Each row of a before or after table is a point. One or more steps were done to the points. Then noise was added and the rows were shuffled. The steps act on how far a point lies along the listed directions, d1 being the first. What was done? A step turns or swaps two directions, mirrors them in a line or flattens them onto one, adds a multiple of one to another, or multiplies one. Angles are multiples of 10 degrees, from the lower direction toward the higher: turns from -170 to 170, lines from 10 to 170 but not 90. Use the fewest steps. Two steps may share a direction if one is a turn and the other turns, adds or multiplies; they go together, in the order done. Otherwise the lowest direction goes first.
In the rows, 128 means zero.

Directions:
(1): [172 107]
(2): [107  84]
Before (12 x 2)
[[156 124]
 [125 144]
 [140  94]
 [100 175]
 [ 99 154]
 [115 180]
 [ 81 111]
 [123  72]
 [185 168]
 [126  84]
 [179 140]
 [101 181]]
After (12 x 2)
[[151 123]
 [112  75]
 [114  85]
 [ 78 119]
 [188 157]
 [102 156]
 [128  94]
 [126 150]
 [107 176]
 [178 130]
 [113 183]
 [124 182]]
Steps: turn d1 and d2 by 10 degrees

Directions:
(1): [ 86  89 158 106]
(2): [148  94 150 180]
(3): [ 84 125  86 160]
(4): [103 173 168 150]
Before (12 x 4)
[[156 108 142 125]
 [172 115 147 138]
 [ 88 192 135  90]
 [134 106 123 163]
 [153 128 121 103]
 [165 190 185  96]
 [133  97 149 116]
 [ 96 168 174  74]
 [138 191 186 113]
 [152  88 128 130]
 [121 104 119 125]
 [ 96 155 117  87]]
After (12 x 4)
[[107 176 153 145]
 [113 136 101  72]
 [127 130 154 122]
 [ 89 122  43 145]
 [153 106 145 147]
 [112 110  44  66]
 [113 156 158 184]
 [112 159 186 164]
 [ 63 117  77  99]
 [ 70 161  68 168]
 [ 87 136 167 150]
 [104 157 163 169]]
Steps: turn d3 and d4 by -140 degrees; multiply d4 by 2

Directions:
(1): [121 110 142 186 187 166 131 152]
(2): [140 192  84 142 170 105 106 110]
(3): [120  80 105 133 158  71 169 102]
(4): [ 84 163 158 137 126 148 170  72]
(5): [130 127  71  91 138 179 173 141]
Before (13 x 8)
[[148 141 105  92 106 152 113 168]
 [ 73 116 198 148 143 128 211  97]
 [145  78 135 127 126  63  95 137]
 [104 138  84  97 118 117 158  98]
 [114 123 158 115  87  80 105 135]
 [160 118 119 111  82 139 103 151]
 [ 97  83 186 171 136 138 108 136]
 [145 133  60  84  89 195 146 169]
 [153 177 132 158 158 119  52 145]
 [130  91 165 144 104 137  74 143]
 [ 90 160 192 154 105 152 172 102]
 [150 142 181 181 160 139  73 178]
 [159  91  66  79 120 134 173 154]]
After (13 x 8)
[[107 113 163 106  76 109 121 139]
 [128  81 156 128  99 160  93 151]
 [ 93  75 152 130 168 108 225 118]
 [102 155  82 109 125 104 145  91]
 [100  62 167 154 135 156 133 147]
 [152 155  95 101 117 140 104 165]
 [151 132 168 164 146 105  45 150]
 [138  57 124 140 147  71 183 142]
 [148  97 187 173 146 140  89 191]
 [156 130 115 110  84 148 107 145]
 [106 142 190 118  75 155 110 112]
 [141 194  86  92 121 178 157 121]
 [158 162  33  95 122 164 125 158]]
Steps: turn d2 and d5 by -40 degrees; swap d3 and d4

Directions:
(1): [ 71 129 134 137 121  62  91 124 149 174  90]
(2): [102  89 139 153 127  99 163 152  92  61  88]
(3): [117 133 140 147 106 174 164  65 164 130  71]
(4): [ 77 154 118 116 151 147  84  73  82  92 143]
(5): [166 107  87 144 206 101 141  90 118 146 107]
(6): [ 93  49  87 145 119 149 118 121 163 126 170]
Before (10 x 11)
[[ 74 104 150 146  84 181 125 117 100  18 164]
 [149 137 110  89 138 155 143 139 127 139 160]
 [118 151 161 107  99  95 140 208 116 115 125]
 [166 105 106 132 170 125 139 101  86  77 118]
 [154  97 188 166  93 132 214 170 120  79  73]
 [ 96 169 114  94 145 152  85  96  64  93 163]
 [173 132 145 142  66 147 178 163 152 120  78]
 [112 138 133 110 141 122 108 121 131 160 145]
 [152 140  94 110 186 137 146 156  93 123 210]
 [117 166 175 105  71 174 150 114 127  77  94]]
After (10 x 11)
[[ 92 148 106  99 144 146  78  92  73  99 173]
 [103  28 152 173  93  94 174 185 153 100 114]
 [132 155 137 106 140 148 131 111 129 143 140]
 [117 131 111  92 140 110 122 152 136 155 163]
 [131 157 105 102 192  89 122 170  88 153 198]
 [ 32 133 167 137  86  82  74 138  89  65 136]
 [131  84  95 135 166  83 106 118  97 102 129]
 [132  66 111 150  71 122 146 181 182 137 117]
 [140 129 144 110 103 155 169 187 128  83 153]
 [ 59  70 133 117  67 149 112 133 149  92 146]]
Steps: turn d1 and d3 by 50 degrees; turn d1 and d6 by -130 degrees

Directions:
(1): [141 116  99  67 139 199 107 126 175 156  97 109 155  95]
(2): [145 158  57 143  91 135 183 117 119 117  92 180 164 135]
(3): [201  99 133 188 146 160 138 175 151 159 123 144  96 144]
(4): [109 135 124  72 135 116 211 162 143 162 141 107  90 164]
(5): [ 81 114  58 147 184 120 119 183 133 104 156 136 123  93]
Before (9 x 14)
[[ 91 106  73 150 194 129  44 138 140 104 134 118 149  71]
 [119 131 153  75 123 146 122 106 151 151 101 108 131 134]
 [168 136  57 199  93 178 160 119 125 117  94 197 175 118]
 [137 113 143 139 140 127 125 133 128 154 125 107  89 131]
 [143 121 147 108 133 134 153 133 143 168 121 116 104 146]
 [153 122 158 130 107 142 104 113 135 137 125 130 148 128]
 [103 119 127 101 116 126 120  96 121 109 126 127 146 122]
 [151 118 153 132 121 118 151 126 149 153 140 106 108 168]
 [141 151 148 117 116 127 150 117 123 141 120 109 129 141]]
After (9 x 14)
[[125 139 107 126 147 141 114 134 135 127 123 111 150 105]
 [149 103 120 157 166 145 122 162 148 154 129 132 102 123]
 [ 54 132 115  81 114 103 101  74 101  80 134 123 168 103]
 [168  97 116 144 153 159 135 159 177 162 134 111 111 142]
 [ 66 129 104 142 154 113  52 116 117  83 132 133 155  82]
 [141 109 114 170 141 150  63 138 135 111 132 144 159  90]
 [104 144 179 157 115  46 117  84  83 110 144 117 114 161]
 [158 100 140 157 151 143 126 152 141 167 119 116  81 129]
 [212 122  74 251  99 187 164 144 129 130  93 212 153 135]]
Steps: turn d1 and d5 by 130 degrees; add -1.5 times d5 to d4; multiply d3 by 2.5

Directions:
(1): [ 84  89  81 117 136 108 123 142 190 121  56 119 103 104 119  66 110 133
 177 116]
(2): [146 139 127  90 122  95 175 145 136 101 153 165 127  66 143 174 113 190
 164  66]
(3): [106 144 161  74 114 160  72 163 158 175 130 162 177 120 172 116 163  93
 137  83]
(4): [159  82 104 127 186 131 141 148 118 113  77 130 208 109 176 135 133 152
  74 150]
(5): [112 192 165 147 152 119  84 181  88 137 101  97 145  76  91 121 129 173
 157 166]
Before (9 x 20)
[[127 136 138 112 150 147 103 167 122 153  92 117 150 113 118 106 112 147
  141 127]
 [164 108 108 108 148  91 176 112 133  91 137 164 148 121 157 164 131 164
  130 117]
 [161  88 103 138 154 132 174 107 131 122 114 110 133 165 138 129 116 103
   77 155]
 [121 122  97 122 106  92 168  96 155 113 144 121  76 141 116 125 110 125
  143 112]
 [138 120 108  57  86  65 233 125 174  75 158 185  73  55 118 187  79 201
  201   7]
 [147  67  90 125 121 129 124 114 147 124  65 140 140 149 173  88 115 119
   90 128]
 [117 101  91 146 146  93 143 126 150 100 103 128 138 135 129 116 102 174
  116 137]
 [147  97  93 110 134 114 181 120 132 100 157 147 126 140 148 145 123 155
  127  87]
 [110 151 146 115 129 143  78 147 131 158 122 149 123 151 157 110 171  57
  129 100]]
After (9 x 20)
[[174 127 128 116 135  98 177 103 109  99 173 163 143 134 149 188 129 153
  122 121]
 [ 99 150 137 113 132 140  75 147 149 157 105 152 124 153 156 101 165  62
  139  91]
 [130  85  81  49 110  56 235 132 198  65 105 179  88  41 128 152  70 210
  210   0]
 [139 140 143 109 149 150 101 167 115 151  87 117 159 115 121 117 121 154
  134 130]
 [128 102 105 148 153  98 146 122 139 102 112 126 161 140 138 131 112 177
  102 138]
 [175 109 126 140 139 131 175 101 105 124 151 115 132 172 131 149 122 105
   67 160]
 [170  72 101 128 121 136 127 111 125 126  93 147 159 155 182 114 122 119
   67 141]
 [149 102 103 109 132 113 180 121 125 102 166 148 123 146 151 149 132 156
  128  93]
 [108  91  74 123 117  77 163 104 178 103 107 115  82 130 123  93 100 132
  151 109]]
Steps: turn d1 and d4 by 40 degrees; multiply d1 by 1.6

Directions:
(1): [107 128 149 119  88 162 114 147 114 197 130  66 152 126 119 117 135 109
 105 133  93 162 194  91 132 114 177  57  79 154  75 166]
(2): [117 200  97  76 152 122  80 197 166  96 142  98 120 133 104 200 159 142
 156 156 102 166  89 124 143 108 131  86 177 135 110 110]
(3): [165 104 163 128  92 138 123 107 175  85 158 142  85 160 104 208  58 102
  81  79 151 151 113 151 128 116 119  94  85  98  89 136]
Before (8 x 32)
[[166  67 186 179 112 140 160  82 125 150 123 153 124 127 140  94  83 110
   85  95 155  83 175 128 140 163 133 134  61 123  92 139]
 [114  92 162 142  54 191 143 125  75 246 112  62 173 133 117  74 117 110
   91 131  78 167 247  90 129 136 206  46  26 123  47 162]
 [107 184  90  90 129 122  67 199 164 129 134  70 128 140  74 179 175 135
  143 147 101 172 118 106 151 115 140  58 155 142  87 134]
 [134  96 137 117 108 153 105 144 113 164 156 119 126 140 126 131 137 106
  117 128 121 158 152 100 124 119 154 105  81 114  79 165]
 [105 162  99 130 149 150 104 151 102 162 106 102 173 106 148 107 176 128
  136 148 124 138 120  85 138 138 138  93 158 159 124 129]
 [103 174 137 111 119 144 100 201 146 117 118  82 158 130 130 167 131 147
  126 161  98 178 139 106 131 126 164  80 121 149 108 147]
 [134 188  95  79 168  85 111 152 165  57 144 169 124 143 113 176 124 157
  174 127 138 129  28 163 141 109  96 126 173 100 154 104]
 [161 120 169 115  83 141 119 127 176  62 153 149  81 153 100 209  56 114
   90  85 153 145  99 146 131 132 135 105 129 113 109 143]]
After (8 x 32)
[[131  86 178 137  72 138 153  79 113 176 135 129 145 140 128  93  67 102
   82  83 139 126 162 134 125 113 149  78  26 112  97 173]
 [126 204 116 101 176 121  86 207 156 123 126  97 135 119 116 162 181 152
  161 176  96 128 131 107 168 136 150  90 168 153  89 100]
 [123 123  95 121 153 121 113 150  97 138 137 149 133 126 149  95 183 135
  165 160 129 119 119 109 122 139 126 172 144 115 140 132]
 [ 92 131 154 120  91 159 131 153  84 188 107  86 165 110 136  69 150 125
  124 147 100 137 189  80 138 150 190  99 127 174 116 175]
 [128  59 122 181 119 104 164  61  96 153  98 160 138 123 132  28 134 130
  120 104 166  69 150 136 118 163 105 187 109 113 161 140]
 [147 120 120 163 148 132 141  87 124  95 118 168 130 128 155 134 116 123
  109  98 175 103  76 129 130 150  97 149 146 110 150 112]
 [116 191  46 113 206  93 135 169  91  97  88 160 154 109 137  82 208 196
  223 200 108  97  67 152 134 158  99 207 239 104 192  51]
 [117 102 143 170 130 120 161 122 104 116  98 155 154 114 167  67 110 157
  132 151 150 107 130 132 113 163 120 195 117 126 175 138]]
Steps: turn d1 and d3 by -130 degrees; multiply d2 by -1

Directions:
(1): [147  98 147 144 108 130 139 106 138 159 145 128  93 147 121  54 203 126
 114 155 218  84 104 104 148 117  68 159 112 136 175 122 130 128 109  77
 138 184  98 155  90 119 121 108 134 178 143 110 175 168 115 136  74  38
  83 114 105 193  87 142 102 129 117 166]
(2): [146 140 131 185  87 104 120 136 135 106 111  93  82 145 153  95 111 155
  97 126 106 194 156  71 115  91 150 179 139  65  67 165  97 162  66  83
 121 107 164 118 134 153 130  90 120 170 142 117  84  64  84 147 125 108
  43  85 173 128 152 127 159 168 165 151]
Before (12 x 64)
[[113 128 132 150 123  92 124 158 120 114 107 111 129 111 148 159  98 114
  131 122  90 177 142 108 132 112 162 128 135 108  97 136 124 137 123 147
  115 103 159 120 151 151 135 126 126 114 128 131 100  92 128 127 159 171
  145 129 154  74 171 122 153 141 147 124]
 [143 136 117 177 104 105 123 152 146 110 121 110  89 135 166 114 110 151
  101 126  93 184 164  77 110 102 140 161 140  80  79 161  96 163  73  93
  118 107 156 127 136 145 129 111 112 137 132 127  85  69  98 148 150 121
   74  99 165 122 144 120 150 167 168 139]
 [134 116 136 136 122 126 138 100 128 140 144 124 101 149 135  77 180 120
  115 135 210 103 110 122 127 116 102 143 129 159 161 103 129 105 133 101
  144 173 113 144 107 126 124 128 126 154 140 120 151 134 108 123  91  68
   92 126 129 159 103 142  96 139 128 166]
 [114 153 114 108 139 130 125 141 136 112 127 135 148 137 123 149 120 132
  141 119  90 128 119 143 105 132 140 117 137 119 101 119 128 139 121 138
  124 118 144 120 134 120 118 123 127 100 148 131 117 130 155 126 149 141
  140 128 132 112 130 137 138 150 129 120]
 [113 117 140 115 141 131 138 120 123 130 139 135 127 127 117 147 146 115
  137 126 114 121  99 132 129 128 121 115 119 147 164 113 142 114 147 134
  126 121 140 147 110 128 114 132 128 123 112 128 141 135 142 106 128 130
  134 140 124 131 111 112 108 121 119 108]
 [132 147  96 146 117 106 116 149 122 115  97  93 110 145 145 156  75 145
  114 110  52 190 146 108 114 115 187 160 154  73  56 159 102 153 107 128
  121  89 182 108 168 150 137  95 106 118 134 143  51  55 105 133 163 165
  111 106 173  85 174 130 167 142 167 114]
 [148 109 153 108 138 118 134 125 125 151 149 123 150 117 125 126 172 113
  139 135 187  96 119 152 143 136  96 133 131 154 190 110 134  93 164 114
  122 163 101 151 117 106 133 153 143 122 123 120 182 194 163 116  91  74
  153 136  74 172  95 120 109 114  95 118]
 [132 140 124 154 141 114 124 143 134 123 108 122 117 139 118 124 119 116
  107 127 110 159 144 114 126 123 139 137 135  94  96 147 100 161 115 125
  127 108 130  97 132 132 122 119 122 135 128 136 113 116 110 140 125 117
  115 115 146 122 128 130 133 152 141 130]
 [131 131 140 118 134 122 115 120 140 129 111 138 109 151 150 102 145 113
  105 136 149 131 121 132 122 117 103 140 106 122 144 125 120 131 124 110
  125 137 143 145 124 126 118 108 137 143 138 131 116 139 128 115 106 117
  117 116 131 151 123 114 130 132 124 153]
 [150  96 144 187  82 100 139 118 148 143 136  96  57 174 138  30 191 176
   93 147 183 143 133  64 125  70 100 209 128  80 107 159  92 149  56  49
  121 165 157 148 107 139 115  85 120 215 148 102 132 118  85 147  85  22
    8  71 122 168 102 151 137 162 158 165]
 [139 121 133 114 145 128 125 109 147 147 134 138 123 130 125 116 139 119
  115 139 168 104 130 134 124 136 100 132 121 146 144 107 138 116 140 126
  143 152 118 131 120 116 138 136 145 107 136 141 167 142 116 112 133 107
  142 152 108 161 128 143 103 121 109 133]
 [121 166 112 172 119 105 112 146 134  72  98  90 110 135 158 159  39 147
  110  94  14 228 170  91  91  97 204 136 151  68  23 179  95 146  77 129
  105  57 189  92 160 150 138 108 127 122 118 135  43  30 106 135 154 201
   96  85 194  74 173 106 182 154 166 110]]
After (12 x 64)
[[133  93 118  93 145 140 139 108 127 184 141 140 126 148 100 104 197 108
  135 147 200  46  78 151 156 152  77 135 119 165 198 103 145 109 163 121
  146 188  94 156 111 105 125 117 124 127 136 132 172 192 147 121  93  72
  163 144  83 173  89 149  91  91 105 132]
 [139 142 124 134 132 115 114 124 145 123 118 120 118 129 142 136  92 135
  105 126 113 161 155 118 109 125 140 143 136 110  90 128 123 133 118 128
  134 113 150 113 143 132 143 126 138 103 135 144 123  90 102 117 158 144
  123 139 143 130 158 136 131 142 135 127]
 [122  90 142  97 156 153 146  91 139 171 159 156 128 140  98  82 208  94
  142 148 219  24  74 150 153 145  51  98 102 199 222  99 154  84 157 118
  137 201  68 160  79  92 122 141 152 138 121 122 211 223 164 114  59  72
  170 138  66 193  51 136  77  83  77 137]
 [114 142 118  99 144 134 130 133 137 124 137 140 149 136 116 140 140 125
  144 126 117 102 105 151 113 139 120 115 131 135 125 110 135 129 130 137
  128 136 127 129 123 113 115 127 130 101 148 131 141 154 163 123 137 123
  148 135 115 127 114 140 126 143 116 124]
 [132 145 126 165 110 108 127 119 125 107 122 102  96 150 155 103 120 140
  106 117 136 177 144  99 107 102 158 157 146 113  86 130 107 126 105 104
  131 125 157 121 134 147 128 116 116 146 138 124  92  65  89 131 126 115
   65 105 173 116 147 133 133 165 160 157]
 [149  98 145 187  81 100 138 119 150 143 136  95  56 174 138  30 191 175
   94 147 181 142 134  63 126  71 102 208 129  81 105 158  92 148  57  51
  119 167 157 146 109 139 116  85 118 213 147 102 132 118  85 147  86  21
    7  73 122 167 101 150 134 162 157 166]
 [114  97 145 120 138 110 140 138 121 154 132 137 137 112 122 130 168  91
  145 142 173  94 103 132 155 132 100 114 114 163 179 105 149 110 157 146
  130 160 108 148 117 127 130 140 136 121 128 126 170 169 151 119 118 119
  174 151 103 121 123 133 108 110 111 134]
 [112 127 138 126 135 123 132 126 124 117 131 125 123 125 127 158 121 124
  133 117  84 150 114 123 121 121 142 120 126 128 136 128 134 125 135 136
  122 101 158 138 121 136 116 126 124 121 110 131 118 103 135 107 142 148
  122 133 141 113 128 110 122 129 132 104]
 [132 123 128 138 149 124 132 131 134 145 121 136 120 141 106 107 158 105
  114 139 157 112 122 127 141 132 106 130 121 123 140 130 112 147 133 123
  133 139 103 112 114 120 118 127 127 138 128 136 152 160 123 136 103  88
  133 127 117 148  99 137 108 135 120 137]
 [145 151 136 149 118  95 115 153 124  98 116  88 139 116 157 166  82 142
  124 108  75 204 171 119 113 108 175 152 158  85  85 154 101 124 123 119
  105  87 166 113 161 139 142 136 130 113 121 126  90  93 130 127 141 145
  116 107 141 110 160 105 164 153 142 101]
 [144  97 132 140 125 130 141 127 149 158 151 143  99 138 135  76 194 125
  118 154 196  84 118 107 137 124  62 140 114 146 178 123 126 133 115  88
  135 177  97 162  95 114 120 128 122 143 134 122 170 165 127 138 100  56
  113 127 104 182  84 134  98 131 124 154]
 [133 136 140 125 130 118 113 124 141 123 104 134 108 152 153 108 131 119
  103 134 134 144 128 127 118 113 114 144 109 112 128 131 113 135 121 110
  123 126 151 138 130 130 118 105 136 142 139 132 102 123 123 117 113 126
  111 111 141 141 131 111 137 138 130 151]]
Steps: swap d1 and d2
